Each row is a point. Examples show where two turns around zero, p and q, send a point. Where does a point land after both, in the order given? Backwards means that the second turn is done in reverse. Each puzzle has new turns, and all numbers are rounded.

Turn p:
| -0.21 |  0.22 |  0.29 | => | -0.05 |  0.38 | -0.18 |
| -0.36 | -0.07 |  0.21 | => | -0.27 |  0.32 |  0.07 |
| -0.05 |  0.09 | -0.20 | => | -0.10 | -0.15 | -0.14 |
|  0.32 | -0.07 | -0.05 | => |  0.26 | -0.18 |  0.09 |
|  0.30 | -0.17 | -0.26 | => |  0.15 | -0.38 |  0.14 |
Turn q:
| -0.26 |  0.43 |  0.01 | => | -0.25 | -0.20 | -0.39 |
|  0.17 | -0.26 | -0.30 | => |  0.37 | -0.08 |  0.22 |
| -0.13 | -0.04 |  0.08 | => | -0.14 | -0.03 |  0.06 |
|  0.22 | -0.13 |  0.20 | => | 0.03 | 0.30 | 0.11 |
Where do these land?
p, then q backwards: |  0.14 |  0.09 | -0.19 | => | -0.08 |  0.11 | -0.21 |
q, then p: | -0.07 |  0.14 |  0.10 | => | -0.17 | -0.06 | -0.06 |
q, then p: |  0.05 | -0.40 |  0.66 | => | -0.09 |  0.62 | -0.46 |
p, then q: |  0.06 |  0.12 | -0.15 | => |  0.14 | -0.08 |  0.13 |
q, then p: | -0.11 |  0.06 | -0.19 | => | -0.02 | -0.10 |  0.20 |
q, then p: | -0.07 | -0.01 | -0.23 | => |  0.07 | -0.07 |  0.22 |

Turn p:
| -0.25 | -0.23 | -0.26 | -0.31 | -0.34 |  0.05 | => |  0.04 | -0.08 | -0.47 | -0.35 | -0.07 |  0.19 |
|  0.07 |  0.02 |  0.39 | -0.19 |  0.12 |  0.08 | => | -0.09 | -0.30 |  0.22 | -0.09 |  0.05 | -0.24 |
| -0.36 | -0.24 | -0.11 |  0.26 |  0.23 |  0.25 | => | -0.53 |  0.29 | -0.06 | -0.07 | -0.08 |  0.10 |
|  0.22 | -0.05 | -0.23 |  0.18 | -0.12 | -0.33 | => |  0.23 |  0.08 | -0.18 |  0.37 |  0.07 |  0.17 |
|  0.22 |  0.20 | -0.09 | -0.24 |  0.17 |  0.23 | => |  0.13 | -0.09 |  0.36 | -0.20 |  0.02 |  0.20 |
|  0.12 |  0.23 |  0.25 | -0.01 |  0.07 | -0.33 | => |  0.21 | -0.06 |  0.13 |  0.18 |  0.24 | -0.29 |
| -0.12 | -0.25 |  0.26 |  0.01 | -0.29 | -0.09 | => | -0.09 | -0.21 | -0.33 |  0.06 | -0.13 | -0.24 |
|  0.11 |  0.31 | -0.21 |  0.29 |  0.15 |  0.15 | => |  0.09 |  0.37 |  0.32 |  0.10 | -0.11 |  0.13 |
Turn q:
| -0.40 |  0.52 | -0.29 |  0.10 |  0.32 |  0.22 | => |  0.11 |  0.52 | -0.11 | -0.18 |  0.48 | -0.35 |
|  0.09 | -0.26 |  0.28 |  0.06 | -0.14 | -0.12 | => | -0.10 | -0.35 | -0.01 |  0.16 | -0.09 |  0.15 |
|  0.19 | -0.14 |  0.23 | -0.01 | -0.03 |  0.00 | => |  0.10 | -0.27 |  0.01 |  0.07 | -0.09 |  0.12 |
|  0.00 | -0.47 |  0.20 | -0.04 |  0.14 | -0.10 | => | -0.13 | -0.43 | -0.22 | -0.06 | -0.19 | -0.03 |
| -0.35 |  0.27 | -0.50 | -0.20 |  0.24 |  0.27 | => |  0.00 |  0.57 | -0.13 | -0.45 |  0.17 | -0.21 |
|  0.34 |  0.11 |  0.01 |  0.04 | -0.06 |  0.05 | => |  0.27 |  0.03 |  0.13 |  0.14 | -0.13 |  0.09 |
| -0.16 | -0.06 |  0.19 | -0.29 | -0.01 | -0.10 | => | -0.16 | -0.23 |  0.14 | -0.24 |  0.08 |  0.02 |
|  0.17 |  0.14 | -0.18 |  0.15 | -0.11 | -0.26 | => | -0.03 |  0.17 |  0.20 |  0.28 | -0.15 | -0.12 |
|  0.12 | -0.10 |  0.05 |  0.19 | -0.36 |  0.03 | => | -0.06 |  0.00 |  0.00 |  0.29 | -0.08 |  0.31 |
Where do these land?
q, then p: | -0.02 |  0.19 |  0.65 | -0.12 |  0.16 | -0.29 | => | -0.51 | -0.39 | -0.05 |  0.32 |  0.26 | -0.03 |
q, then p: | -0.22 | -0.02 | -0.17 |  0.07 | -0.02 | -0.22 | => | -0.01 |  0.23 | -0.14 | -0.07 |  0.15 | -0.18 |
q, then p: | -0.10 | -0.22 | -0.29 | -0.16 | -0.13 |  0.28 | => |  0.20 |  0.08 |  0.01 | -0.43 | -0.13 |  0.11 |
p, then q: |  0.30 |  0.31 | -0.24 | -0.04 | -0.17 |  0.24 | => |  0.32 | -0.11 |  0.18 |  0.07 | -0.07 |  0.42 |
q, then p: | -0.07 |  0.04 | -0.14 |  0.38 | -0.28 |  0.03 | => | -0.04 |  0.44 |  0.15 |  0.05 | -0.16 | -0.05 |
q, then p backwards: |  0.14 | -0.04 |  0.25 | -0.15 |  0.29 |  0.43 | => |  0.06 |  0.12 | -0.16 | -0.47 | -0.31 | -0.13 |
q, then p: |  0.03 |  0.12 | -0.09 |  0.03 |  0.10 | -0.18 | => |  0.08 |  0.01 | -0.05 |  0.13 |  0.10 | -0.17 |
p, then q backwards: | -0.06 | -0.39 |  0.03 | -0.01 |  0.04 | -0.30 | => | -0.28 | -0.18 |  0.19 |  0.32 | -0.01 |  0.03 |

Turn p:
|  0.13 |  0.41 |  0.06 | -0.07 | -0.02 |  0.38 | -0.31 |  0.29 | => | -0.18 | -0.51 |  0.09 |  0.06 | -0.20 |  0.05 | -0.38 | -0.19 |
| -0.26 | -0.31 | -0.16 |  0.17 |  0.16 |  0.14 | -0.14 | -0.09 | => | -0.14 |  0.14 |  0.16 |  0.19 |  0.07 | -0.38 |  0.19 | -0.05 |
|  0.20 |  0.20 | -0.44 | -0.25 |  0.40 |  0.15 |  0.11 | -0.02 | => |  0.46 | -0.14 |  0.11 |  0.23 |  0.08 | -0.22 | -0.40 |  0.13 |
|  0.32 | -0.24 |  0.42 |  0.05 | -0.06 | -0.10 |  0.31 |  0.07 | => |  0.23 |  0.01 | -0.25 |  0.03 | -0.15 |  0.38 |  0.40 | -0.11 |
| -0.08 |  0.02 |  0.20 |  0.07 | -0.16 |  0.20 | -0.07 | -0.15 | => | -0.17 | -0.02 | -0.12 | -0.13 | -0.04 | -0.07 |  0.04 | -0.28 |
| -0.28 |  0.26 | -0.15 | -0.10 | -0.14 | -0.04 |  0.11 | -0.17 | => | -0.06 |  0.12 | -0.02 | -0.23 |  0.32 | -0.05 | -0.26 |  0.00 |
|  0.30 | -0.03 | -0.14 | -0.11 | -0.35 | -0.30 | -0.05 |  0.04 | => | -0.02 | -0.05 | -0.30 | -0.15 | -0.13 |  0.12 | -0.01 |  0.44 |
| -0.05 | -0.44 | -0.18 | -0.35 | -0.01 | -0.17 | -0.07 |  0.22 | => |  0.09 | -0.21 |  0.14 | -0.05 |  0.12 | -0.15 |  0.36 |  0.44 |
| -0.14 |  0.16 |  0.21 |  0.04 |  0.47 | -0.17 |  0.01 | -0.19 | => |  0.23 |  0.31 |  0.39 | -0.08 | -0.10 |  0.06 | -0.08 | -0.22 |
| -0.14 | -0.03 |  0.18 |  0.55 | -0.29 | -0.09 |  0.09 |  0.00 | => | -0.43 |  0.33 | -0.20 |  0.11 |  0.02 |  0.25 |  0.14 | -0.15 |
Turn q:
|  0.00 |  0.37 |  0.13 | -0.18 | -0.05 | -0.53 | -0.20 | -0.14 | => |  0.38 |  0.18 |  0.15 |  0.33 |  0.44 |  0.00 | -0.19 | -0.03 |
|  0.04 |  0.15 | -0.09 |  0.16 | -0.07 |  0.06 | -0.06 | -0.05 | => |  0.03 | -0.05 | -0.09 |  0.12 |  0.02 |  0.06 |  0.17 | -0.11 |
| -0.04 |  0.13 |  0.04 | -0.02 | -0.23 | -0.43 | -0.02 |  0.35 | => |  0.36 |  0.11 |  0.04 |  0.25 |  0.05 | -0.30 |  0.01 |  0.29 |
|  0.31 | -0.29 | -0.22 |  0.26 |  0.17 | -0.12 |  0.40 | -0.08 | => |  0.25 | -0.06 | -0.12 | -0.37 | -0.37 | -0.16 | -0.06 | -0.34 |
| -0.31 |  0.09 |  0.28 | -0.05 | -0.18 |  0.30 |  0.35 |  0.07 | => | -0.44 |  0.39 |  0.12 |  0.10 | -0.17 | -0.14 |  0.13 |  0.06 |
|  0.03 | -0.03 | -0.09 | -0.26 | -0.29 | -0.20 | -0.30 | -0.08 | => |  0.14 | -0.15 |  0.00 |  0.35 |  0.06 |  0.14 | -0.29 |  0.16 |
| -0.05 | -0.15 | -0.28 |  0.08 |  0.39 |  0.42 |  0.44 |  0.11 | => | -0.23 |  0.17 | -0.32 | -0.58 | -0.29 |  0.06 |  0.16 | -0.06 |
|  0.04 | -0.31 |  0.19 | -0.17 |  0.36 |  0.02 | -0.35 |  0.03 | => | -0.09 | -0.32 |  0.22 | -0.33 |  0.26 |  0.09 | -0.19 |  0.19 |
| -0.18 | -0.09 | -0.20 |  0.30 | -0.11 |  0.21 | -0.17 | -0.19 | => | -0.26 | -0.28 | -0.29 |  0.13 |  0.01 | -0.02 |  0.10 | -0.19 |
|  0.17 |  0.12 |  0.25 | -0.10 |  0.02 |  0.28 | -0.09 | -0.03 | => | -0.14 |  0.01 |  0.30 | -0.01 |  0.01 |  0.27 |  0.15 |  0.01 |
Where do these land?
p, then q backwards: |  0.17 |  0.34 | -0.03 | -0.11 | -0.25 | -0.23 | -0.10 |  0.01 | => |  0.01 | -0.28 | -0.21 | -0.35 |  0.15 |  0.10 |  0.00 |  0.03 |
q, then p: |  0.10 | -0.12 | -0.04 |  0.00 | -0.19 |  0.17 |  0.24 | -0.27 | => | -0.27 |  0.09 | -0.23 | -0.22 |  0.05 | -0.17 | -0.05 | -0.10 |
p, then q: |  0.01 | -0.08 | -0.44 | -0.10 | -0.03 | -0.05 |  0.09 | -0.07 | => |  0.33 | -0.07 | -0.06 | -0.17 |  0.13 | -0.11 |  0.13 |  0.18 |
q, then p: | -0.26 | -0.29 | -0.02 |  0.14 |  0.23 | -0.21 |  0.07 | -0.33 | => |  0.06 |  0.21 |  0.25 | -0.29 | -0.14 | -0.34 | -0.02 |  0.23 |
p, then q: | -0.28 | -0.19 |  0.24 |  0.06 | -0.12 | -0.31 | -0.17 |  0.17 | => | -0.32 |  0.44 |  0.09 | -0.03 | -0.06 | -0.10 |  0.02 |  0.15 |
p, then q backwards: |  0.29 |  0.27 | -0.14 |  0.34 |  0.09 |  0.07 | -0.18 |  0.25 | => | -0.01 | -0.19 | -0.06 | -0.27 | -0.49 |  0.08 | -0.02 | -0.21 |
p, then q backwards: |  0.24 | -0.24 |  0.13 | -0.41 |  0.48 |  0.42 | -0.05 |  0.24 | => |  0.53 | -0.13 |  0.09 |  0.48 | -0.27 | -0.28 | -0.28 |  0.07 |
p, then q backwards: | -0.32 |  0.04 |  0.32 |  0.30 | -0.05 |  0.33 | -0.24 | -0.05 | => | -0.12 | -0.07 |  0.25 |  0.30 |  0.00 |  0.27 |  0.20 | -0.43 |
q, then p backwards: |  0.06 |  0.27 | -0.02 | -0.22 | -0.15 | -0.19 |  0.33 |  0.05 | => |  0.12 |  0.01 | -0.07 |  0.23 |  0.29 | -0.24 |  0.13 | -0.25 |
